Every row gives one point. Any point is a mix of the corners, with weights that add up to 1. It lies inside the corners' shape when no weight is negative. Say inside or outside, and name the corners with a negative weight.
(in the rows, 128 means zero)

Corners:
(1): [123 124 181]
(2): [ 74 146 201]
(3): [140 102  43]
(4): [170 147  67]
Points:
[113 143 145] => inside
[157 127  73] => outside (2)
[137 146 133] => outside (3)
[159 142  85] => inside
[108 141 150] => inside
[145 111  38] => outside (1)
[103 127 165] => outside (4)
[145 137 111] => inside
[146 127 115] => outside (2)

Corners:
(1): [133 106 165 103 128 152 202 102  85 132 150]
(2): [138  84  67  64  90  83 103 135 146 165 165]
(3): [135 158 173  73  99  85  79 106  96 148 165]
(4): [ 57 135  87 102  59 121 139 161 204  95  87]
(5): [ 66  91 103 111 124 165  71  85  68 150 128]
(6): [170 131 173 133 117  25 216  88 140 148  86]
(7): [104  56 119 173 155 119 144 118 103 104 176]
(8): [ 91 227 142 161 180 110 184 104 188 138 146]
(9): [135  87 119 131 120 107 139 146 156 160 137]
(10): [ 88 122  64  89 101 140  71 208 131  95 181]
(11): [ 87 162 119 187 127 149 161  10  75 235 125]
(12): [179 176 128  88 107 121 127 117 135  92 128]
Points:
[119 163 132 126 137 119 153 112 143 129 141] => inside
[ 83 162  98 104 114 152  99 124 120 133 155] => outside (6, 7, 9)
[125 119 133 126 113 109 157  92 107 155 128] => outside (8)
[106 116 124 136 139 118 140 101 112 154 150] => outside (4, 12)
[121 103 125 123 121 119 140 125 128 144 142] => inside
[109 131 121 119 108 119 136 105 124 154 136] => inside

Corners:
(1): [139  94 102 111 142  92  74  65  92  97 159 109  57 131 178 166 130  67
 177 102]
(2): [103 108  91 161  87 203 174 126 109 161  84 117 150 148 147 139 168 156
 149  94]
(3): [154 112 190 192  60 102 138  85 145  41 185 108  57  96  92 160 158 136
 181 160]
(4): [117 149 159 145 162 134 102 120  68 109 166 114  75 108 188 104  62  59
  71 116]
(5): [134 146  95  83  83 191 178 107 137 107  89 183 176 166  47 142 158 167
 118 125]
(6): [201 201  92 149 159 126 176 185 189 129 101 208 149 159 164 123 119 114
  77  94]
(7): [ 87 130 164 144 157 154 162 129 160 144 102 211 175  82 156 169 107 166
 109 204]
(8): [157  94 130 128 108 134 115 120 107 193  90 104 107 159 141  78 160  68
 160 108]
(9): [154  86 178 109 181  96 116 102 122 132 102 109  85  97 180 112 140 108
 121  61]
(10): [107  76 104 133 108  94 126  56 123 164 152  86  76 174 159 153  70  89
 150  75]
(11): [178 176  88 176 163  69  88  72 123 176  62  93 107  94 204 150  80 102
  87 114]
(12): [ 91 161 173 108  73 174 116 217  61  90 192 104 156 102  90  85 132 175
 181 137]
(13): [129  75  94 102  63 191 135 103 143 130 138 200  55 177 110 114  96 141
 162  96]
(14): [ 92  86 109  79  96 176 117 193  90  86 129 173 148 114 108 134 142 148
  74 129]
(15): [156 136  99 113 129 137 113 137 139  44 112 110 169 133 121 123  78 120
 189 140]
(16): [109 191 203 143 162 193  85 211  97 155  83 134  95 128 128 170 130 132
  96 114]
(17): [161 161  88 156 182 179 101 210 150 175 127 154 167 147 106  60 153 141
 167  91]
(18): [ 72 142 118 125 129 187 139 170 169 161 105 143 144 150 166  71 135 130
 124 110]
(19): [ 85  92  85  84 134  81 157 125  84 121  72 188  49 202 100 154 115 117
  86 167]
(20): [179 111 143  94 160 202 130 160 171 182 150  83  95 179 164  96  68 154
 131 103]
(21): [162  72 190  92 144 118  55 110  87  64 170 123 145 139 204  84  99 163
 138 114]
Points:
[134 177  64 177 145  98 143  82 152 146  68 160 100 140 150 179  92  96
 107 128] => outside (8, 9, 12, 14, 20, 21)
[118 129 138 125 106 158 137 154 107  91 132 173 143 137 106 127 125 145
 133 141] => outside (1, 9, 11, 18, 20)
[134 104 133 119 128 141 117 113 127 125 126 133  97 142 135 127 113 121
 131 120] => outside (2, 6, 12)
[135 110 130 137 135 131 117 119 137 111 133 141  93 131 152 138 111 123
 134 122] => outside (5, 8, 12)
[143 116 130 122 128 149 131 138 132 127 120 141 111 154 143 105 117 118
 122 101] => outside (1, 7, 11, 12)
[135 125 133 124 123 142 124 126 122 119 121 129 111 138 141 131 113 125
 131 120] => outside (17)
[139 121 136 125 121 122 126 109 111 115 123 127  98 140 145 134 110 118
 134 122] => outside (14, 17, 18)

Corners:
(1): [115 133 125  82 130  34 163 154 117 109 102  94 170  51 171  60 162 148
 104 137]
(2): [145 138 120  60 237 152 132  67 105  88 132  93 143 129  92 150 109  68
 154 202]
(3): [164 189 101 103  99  96 177 102 175  91 220 126 125 111 134 149 203 163
 110  93]
(4): [146 167 106 117 177 164 158  93  78 119  96 112 104 116 127 135 160  69
 211 102]
(5): [103 163 130 151 161 202 171  94 216 168 107 114 143 102 142  96 167 147
 157 148]
(6): [151 112  78 116  78  39 101  68 114 146 107 116 118 117  93  94 121  93
 140  72]
(7): [158 175 102  76 195 170 124  67  84 192 110 151 211 122 100 223  89 115
  96 119]
(8): [102 208 165  99 218 129  96 108 117 116 137 108 108 190 127 170  94  43
 131  89]
(9): [102  98  90 105  91  92 141 131 121 103 135  96 100 165 152 152 199  99
 120 112]
(10): [116 132  74  78 112 136 111 128 214  90  90 132 167  52 196  86 166  91
 161 146]
(11): [141 114 195 105  26 111 187  91 146 178 111 170 173  70 114  83 110  95
 112  85]
(12): [ 87 116 111  69 192 231  92 115 152  67 124  85 196 171  54 149 144 135
 131 133]
(13): [ 45 138 142 115 118 134 183 235 192  65 174 101 143 103 128  77 140 154
 215 101]
(14): [110 160  77  97 100 147 129 122  78 118  62 141  97 151 118 143 107  78
 122  87]
(15): [128 165 105 127 161 204 142 175 117 119 107 154 116 159 179 113 134  76
 110 149]
(16): [ 81 185  87  57 229 132 211 173 109 111 105 138 179 193 134 140 113 113
 145  86]
(17): [ 48 113 114 108 189  87  77  87 148  80 171 133  80 157 105 132 110  75
 160  82]
(18): [135 145 124 171 103 111 116  78 197  65 140  85 138  97 141 144 143 108
 148 111]
(19): [146 105 172 154  70  91 114  76 140 121 127 146 114 157 146  91 144 191
 136 143]
(20): [113  73 167 120 175  94  87  66 144 129 116  78  63 169 158 121 104  96
  98  71]
(21): [110 126 137 133 136  51 113 159 159  93  83 128  78 108 123 127 124 132
 130 104]
Points:
[119 136 113  99 144 124 146 116 132 113 126 124 130 125 129 118 144 117
 144 118] => outside (8, 18)
[126 153 115  97 150 133 139 110 139 119 134 124 149 120 126 142 134 115
 134 118] => inside
[ 91 108 129 111 139 115 127 132 114 113 107  96  83 141 116 112 142  73
 142 107] => outside (3, 7, 10, 16, 18, 19)
[120 139 126 112 149 128 136 109 126 118 124 120 122 139 125 130 132 105
 136 112] => outside (10)
[125 140 162 108 152  67 157 103 120 114 157 117 128 131 126 154 125 118
 134  96] => outside (5, 6, 10, 12, 14, 15)
[118 132 113 106 141 126 135 109 140 109 116 114 135 124 128 121 137 110
 140 112] => outside (8)
[119 145 125 108 157 129 143 113 137 119 127 118 137 137 126 130 135 114
 134 113] => outside (10, 14)
